Rows are points. The last column is the point's height on a tilted bowl or saddle (a function of degree 2), plus a little noise. Along how many of its main directions does it bend up, bend down or stay straight?

Points (10 x 3):
|  31 | -45 |  54 |
|  37 |  36 | -26 |
|   4 |  11 |   5 |
|  -7 |  -6 |   3 |
|   7 |  15 |   4 |
| -18 |   9 |   5 |
|   5 |  -5 |   7 |
|  36 |   1 |   6 |
| -30 | -25 | -22 |
| -52 |  45 |  53 |
Directions: 1 up, 1 down, 0 straight

Points (16 x 4):
| -11 |  10 |   9 | -19 |
|  13 |   3 | -42 | -13 |
|  26 |   6 | -37 | -24 |
| -22 |  22 |  16 | -33 |
| -11 | -23 |  -1 | -17 |
|  -7 |  18 | -59 |  10 |
| -27 | -39 | -20 |  -1 |
|   6 | -13 |  54 | -14 |
| -15 | -22 | -11 |  -8 |
|   4 |  16 | -18 | -15 |
|   5 | -15 |  -1 | -15 |
| -37 |  53 |   8 | -76 |
| -14 |   9 |  29 | -28 |
|  40 | -21 |   4 | -13 |
|  41 | -39 |  16 | -25 |
|  67 |  18 | -22 | -25 |
Directions: 1 up, 2 down, 0 straight

Points (25 x 5):
|  46 |  15 |  -4 | -22 |  23 |
|  23 |  29 |   9 |  -7 |  18 |
|  12 |   1 |  10 |   0 |   3 |
|  50 |  28 |  -2 | -56 |  52 |
|  -9 | -24 |   0 |  12 |   0 |
|  11 | -53 |  -1 |  -1 |  12 |
|  -7 |  43 |   6 |  -6 |  26 |
|  11 |  -7 | -25 | -12 |   9 |
|  -1 |   4 |  16 | -19 |   5 |
|  10 | -27 |   5 |   4 |   2 |
|  11 |  59 |   3 |  -2 |  41 |
|  58 |  -1 |   6 | -33 |  29 |
|  29 |   5 |  15 |   4 |   9 |
| -13 |  -9 |  30 |  53 |  25 |
|  27 | -19 |  35 |   4 |  12 |
|  -5 |  49 |   4 | -26 |  37 |
|  14 |  -4 |  31 |  25 |  12 |
|  20 | -15 | -13 | -64 |  35 |
|  -2 |  -7 |  34 | -49 |  22 |
|   3 | -22 |  -2 |  -6 |   0 |
| -24 |  30 |  42 |  10 |  28 |
| -21 |   7 | -22 | -85 |  66 |
|  -1 | -24 |   7 | -23 |   3 |
|  35 | -69 |  -4 | -10 |  33 |
|  43 | -27 |  -6 |  -6 |  15 |
Directions: 4 up, 0 down, 0 straight

Points (43 x 7):
|  18 |  -3 |   6 | -35 |  25 | -16 | -25 |
| -21 |   2 | -32 |  59 |  36 |  17 |  -4 |
|  26 |   1 |  31 | -17 | -34 |  55 | -20 |
| -49 | -30 |  70 |  -3 | -31 | -15 | -37 |
|   9 |  -7 |  40 | -15 |  13 |  -3 | -13 |
|  10 |  27 | -41 | -14 |  -4 | -47 |  -8 |
| -16 |  13 |  44 |  18 |  12 | -42 |   6 |
|  29 |  22 |   6 |  10 |  21 | -29 |  -8 |
|  20 |  13 |  11 |  23 |  26 |   7 | -15 |
|   4 |  31 |  20 |   2 |  -6 |  13 |  -2 |
|  10 |   7 |  11 | -10 |  -7 | -27 |   6 |
| -14 |  35 | -17 |  19 |  28 |  24 |   1 |
|  -6 |  20 |  65 |  -5 |  12 | -33 |   2 |
|  34 | -39 |   8 |  17 |  -2 |  13 | -33 |
|  14 |  10 |  -5 |  14 |   9 |  -1 |   1 |
|  -2 |  38 |  -3 |  18 | -24 |  -8 | -21 |
|  -4 |  56 |   6 | -14 |  26 |  -6 | -21 |
|  16 |  67 | -20 |   6 | -15 |  16 | -40 |
|  -9 | -37 |   7 |  13 | -10 |  -6 | -25 |
| -44 |  49 |  22 |  -7 |  -6 |  -1 |  -3 |
|   9 |  10 | -20 | -33 |  12 |  25 | -25 |
|   4 | -28 | -21 |  37 | -13 |  17 | -33 |
|  21 |   8 | -17 |  65 |  12 |  21 | -38 |
|  65 |  20 |  64 | -35 |   2 | -15 | -45 |
|  18 | -35 |  35 |  16 |  29 |  41 | -60 |
|  -6 |   6 | -27 |  14 |   9 |  56 |  -5 |
| -25 |  -6 | -60 | -11 |  36 | -16 |  -4 |
|   3 | -21 |  28 |   6 |  22 | -23 | -11 |
|  13 |   5 |  14 | -20 | -27 |   9 | -10 |
| -73 |  11 |  34 |  62 | -18 |   3 | -58 |
|   6 |  16 |  43 |   0 |  -6 |  -1 |   0 |
| -20 |  -8 |  54 | -17 |  25 |   9 | -20 |
|  -4 |   7 |  -1 |  -9 |  44 | -20 |  -9 |
|  25 | -32 | -23 |  43 | -11 |  -1 | -36 |
|  23 |  11 |  17 | -22 |  33 |   0 | -31 |
| -32 |  48 |  12 |  20 |  28 |  -7 |   5 |
|  -3 |  44 |   5 | -61 | -24 | -34 | -48 |
| -14 |  11 | -41 |  39 |  49 |  -2 |   8 |
|  43 |  16 | -10 |  12 |  -9 |  16 | -11 |
| -18 |  36 |  27 | -16 | -10 |  10 |  -3 |
| -14 | -15 |  52 |  22 |  70 | -16 | -69 |
| -29 |   8 |  15 | -25 |  -2 | -17 |   0 |
|  43 | -35 |   2 | -26 |  -9 |  -4 | -23 |
Directions: 0 up, 3 down, 3 straight

Points (39 x 7):
| -12 |  -1 | -11 |  -8 |  35 | -13 |   0 |
|  -3 |  -3 | -16 |  -2 | -40 |  13 |  24 |
| -21 |  23 | -13 |  36 |  -9 | -23 | -10 |
|  46 |  20 |  -8 |  14 |  49 |  33 |  11 |
|  51 |  12 | -32 |  -8 |  -9 |   8 |  45 |
| -51 | -12 | -13 |  -3 |  -1 |  -2 |  -3 |
|  -4 |  11 |  10 |   6 |  21 | -54 |   7 |
| -65 |   2 |  33 | -32 |  -2 |  13 |   3 |
|   4 |  26 | -35 | -39 |  14 | -66 |  61 |
|  47 |   1 |  -1 |  45 |   3 | -10 |   7 |
|  -4 | -42 |   2 |  -9 |  29 |  -7 |  17 |
|  11 | -35 |  11 |  -3 |   6 | -18 |  14 |
| -40 |  11 |  31 | -16 |  32 |   9 |   4 |
|  26 |  -9 |   1 | -19 | -18 | -53 |  37 |
|   6 | -21 | -10 | -14 |  67 |  20 |  33 |
|   5 | -14 |   7 |  25 | -21 |  -6 |   6 |
|  -5 | -49 |  43 | -27 |  -3 |  38 |  47 |
|  26 |  22 |  35 |  -9 |  30 |   6 |  16 |
| -15 |  46 | -16 | -30 | -27 | -42 |  36 |
|  37 |   4 |  14 |  13 |   2 | -43 |  19 |
|  -1 | -24 | -25 |  35 |   0 |  -6 |  13 |
| -14 |   0 |  65 |  25 | -16 | -45 |  21 |
| -47 |   8 | -26 |  27 |  50 |  13 |  11 |
| -20 |  58 |   6 |  24 |  -2 | -13 |   0 |
|   3 |   5 |  11 | -15 |  28 | -47 |  14 |
|  25 | -23 | -17 |  14 |  -8 | -12 |  23 |
|  12 |  44 |  27 |  20 |  42 | -20 |   8 |
|  20 | -18 |   7 |  24 |  40 |  -8 |   5 |
|  22 |  17 |  -6 |  35 | -20 | -10 |   1 |
| -35 | -55 |  16 | -23 |  47 |  18 |  37 |
|  -7 |  -1 |  41 |  24 |  10 |  17 |  -1 |
|  66 | -29 |  -5 | -34 |  27 |   9 |  76 |
|  -7 |   1 | -12 | -38 |  13 |   2 |  10 |
|  24 |  35 |  39 | -31 | -38 | -30 |  60 |
| -13 |   4 |  26 | -29 |   0 |  19 |   6 |
|  25 | -16 |  -2 |  -2 |  -8 |  -1 |  17 |
|  37 |  28 | -10 |  -3 | -11 |   5 |  21 |
| -83 |  25 |   2 |   9 |  17 | -50 |  25 |
| -38 | -29 |   8 | -27 | -23 | -20 |   0 |
Directions: 5 up, 0 down, 1 straight
